Each row of a before or after table is a point. One or more steps were done to the points. Then noise was added and the rows were shuffled. The steps act on how far a point lies along the listed directions, d1 being the first. Write out the steps. A step turns or swaps two directions, mirrors them in a line or flattens them onto one, adds a multiple of one to another, or multiplies one. Angles are multiples of 10 degrees, from the lower direction toward the higher: turns from -170 to 170, lines from 10 to 170 but not 90. Use the fewest steps. Two steps may share a direction if one is a turn and the other turns, adds or multiplies; they go together, in the order done. Otherwise the lowest direction goes first.

Directions:
(1): -2; -51
(2): -51; 2
Before (13 x 2):
-19; -14
-45; -19
12; 7
11; 58
43; -19
18; -22
27; -11
2; -7
-12; 14
6; 4
21; 58
22; 33
-3; 41
After (13 x 2):
-6; 25
6; 4
60; -14
40; 1
-22; -9
-41; -28
7; 30
3; -18
10; 6
10; 46
51; -23
33; -25
-2; 8
Steps: mirror d1 and d2 in the line at 60 degrees

Directions:
(1): -20; -8; -44; -36
(2): -1; 60; -4; -8
(3): -48; 3; -9; 36
(4): 31; 2; -41; 32
Before (13 x 4):
9; 28; 16; 1
0; 22; 2; 30
-26; -9; -32; 17
11; -51; -17; 17
12; -12; -4; 25
-19; -10; 0; 23
-19; -1; 8; 14
-46; 15; -49; 10
10; 14; -6; 15
1; -44; -58; 36
-21; 13; 17; 8
-14; 1; 0; 22
-9; 6; -46; -29
After (13 x 4):
-32; 16; -1; -11
-22; 20; -48; 41
-3; 25; 15; -15
-17; -17; -5; -14
-26; -49; -59; 3
-17; 14; 18; 15
24; 11; -43; 17
-18; -2; 8; 14
-19; -8; -33; 23
-6; -53; -17; -5
-25; -2; 1; 8
-13; 7; -8; -15
-25; -12; 0; 14
Steps: swap d1 and d4

Directions:
(1): 14; 28; -48; 44; -13; -15; -7; -48
(2): -9; 24; 0; -26; -49; 60; 15; -20
(3): 5; -33; -1; 32; -57; -19; 38; 28
Before (10 x 8):
1; 1; 49; -39; 10; 22; -1; 21
-9; -19; 32; -7; 29; 6; -15; 35
3; -37; 22; -8; 6; -8; 2; 30
11; 41; -11; 2; 32; -8; -17; -26
-22; 8; 3; -27; -7; 58; -15; -9
0; 2; 10; -6; -40; 45; 1; 4
-13; 11; 34; -54; 3; 56; 5; -6
20; 25; -26; 33; 29; -30; -7; -47
3; 3; -29; 16; -10; -25; -24; -24
-15; -41; 19; 9; 39; -40; 12; 30
After (10 x 8):
18; 4; -7; 26; 57; -51; -10; -18
-25; -42; 36; -17; 23; -7; 20; 39
-17; 22; -17; -10; -14; 52; -17; -33
-12; -10; 34; -19; 5; 34; -8; 27
2; 17; 38; -39; -13; 44; 5; -1
8; 11; -10; 14; -43; 34; -3; -18
0; -31; 26; -18; -10; 15; 9; 24
12; 31; -2; 1; 44; -18; -19; -12
-7; 32; 6; -36; -16; 59; 4; -38
3; -10; -21; 14; 8; -41; -27; -7
Steps: turn d1 and d2 by -40 degrees

Directions:
(1): 16; -6; 44; -12; 33; -38; 22; -34; -3; -20; 23
(2): 9; -6; -19; -60; -4; -43; -1; 23; -13; 23; -18
(3): -16; 5; -18; 44; 33; -44; -6; 35; 2; 14; 22
(4): -15; -2; -26; -4; -47; -16; 35; 4; -1; -33; 42
Before (9 x 11):
24; -8; 30; -21; 33; 0; -13; -18; -1; 11; -22
11; -3; 38; 18; 33; -3; -9; -29; 9; 14; -12
-3; 2; -15; 14; -10; 21; 2; 4; 6; -18; 15
7; 13; 10; 16; 17; 33; -41; 4; 6; 23; -23
23; -10; 28; -18; 11; 16; 12; -40; -11; 10; -25
-1; 6; 21; 14; 27; 21; -22; -16; -7; 7; -33
-1; 6; -7; -9; -26; 7; 2; 9; -5; 7; -6
9; 9; 21; -10; 6; 49; -28; -13; -5; 1; -22
-3; 5; -8; -27; -41; -15; 60; -21; -4; -48; 28
After (9 x 11):
11; 8; 22; -9; 45; -11; -32; 5; -13; 19; -15
-9; 6; -3; 12; 36; -31; -16; 17; -11; 19; -18
-9; 0; -22; 9; 7; -25; -19; 27; 5; 39; -18
6; 5; 26; 3; -1; 8; 7; -17; 0; -3; 0
14; -4; 0; -30; 2; -9; 10; -7; -4; -14; 6
-3; 1; -14; 29; 26; 8; -29; 27; 7; 27; -18
7; 9; 12; 9; 43; -37; -18; 11; 0; 16; 13
5; -3; -7; 13; 21; 18; -15; 4; -8; 42; -39
8; 10; -7; -40; -49; 58; 16; -23; -3; -19; -35
Steps: turn d1 and d2 by 170 degrees; turn d3 and d4 by 60 degrees

Directions:
(1): 6; -8; 27; 19; 25; -47; 9; -6; -13; -12; 5; -7; -13; 38
(2): -20; 20; 18; -20; 8; -24; 1; 4; 35; 24; -36; 28; 4; 1
(3): -16; 14; 6; 9; -10; -6; 4; 17; 38; -2; 32; -34; 37; 12
(4): 3; 8; 17; -2; 60; 30; -8; 26; -10; 0; 5; 7; 18; -1
Before (11 x 14):
19; -16; -21; 7; 13; 58; -7; 12; -50; -19; 17; -14; 0; -26
-3; 1; 2; 12; -7; -32; 2; -9; -4; 2; -1; -1; 0; 17
8; 3; -34; -4; 12; 60; -13; 3; -25; -3; 17; -13; 14; -32
-8; 3; 29; 6; -8; -50; 14; -13; 30; -4; -16; -14; 12; 20
-23; 10; -5; -4; -15; 11; 11; 20; 16; -8; 14; -6; 20; -3
17; -20; -33; -1; -36; 53; -4; -9; -37; -43; 28; -22; 2; -23
-4; 16; -9; 18; -2; -6; 13; 15; 22; 7; 32; -19; 18; 13
-4; 6; 16; 3; -7; -5; -1; 4; 43; 12; 14; -16; 30; 7
-24; 16; 2; -1; -3; -9; 10; 6; 40; 0; -4; -4; 20; 6
-6; 10; 6; 2; -3; -26; -5; -9; 22; -1; -3; -6; -4; 4
12; -6; -4; 14; 34; 24; 5; 4; -22; -23; 36; -28; 7; 11
After (11 x 14):
7; -13; -16; 1; 3; 13; 5; -16; -27; -15; -17; 16; -25; -9
-16; 18; 0; 4; 5; 31; -2; 38; 26; -4; 32; -37; 52; -9
31; -25; -4; 6; -1; 20; -7; -21; -30; -3; 1; 5; -19; -9
8; -3; -2; 3; 0; -15; -7; -19; -8; -8; -9; 3; -25; -2
2; 2; 2; 13; 32; 18; 7; 11; -2; -19; 40; -33; 20; 15
19; -22; 12; 9; -2; -31; 10; -32; -29; -16; -26; 3; -27; 8
-12; 21; -22; -5; 8; 47; -9; 17; 16; 6; 25; -26; 41; -24
0; -3; -1; 12; -6; -29; 1; -12; -13; 0; -3; 2; -6; 14
21; -8; -24; 20; 2; 12; 9; -3; -32; -4; 22; -3; -17; 1
-3; -8; -17; -1; -11; 26; 8; 5; -26; -17; 5; 6; -9; -12
-15; 10; -13; -4; -42; 30; 0; 14; 31; -29; 41; -43; 48; -7
Steps: mirror d2 and d3 in the line at 150 degrees
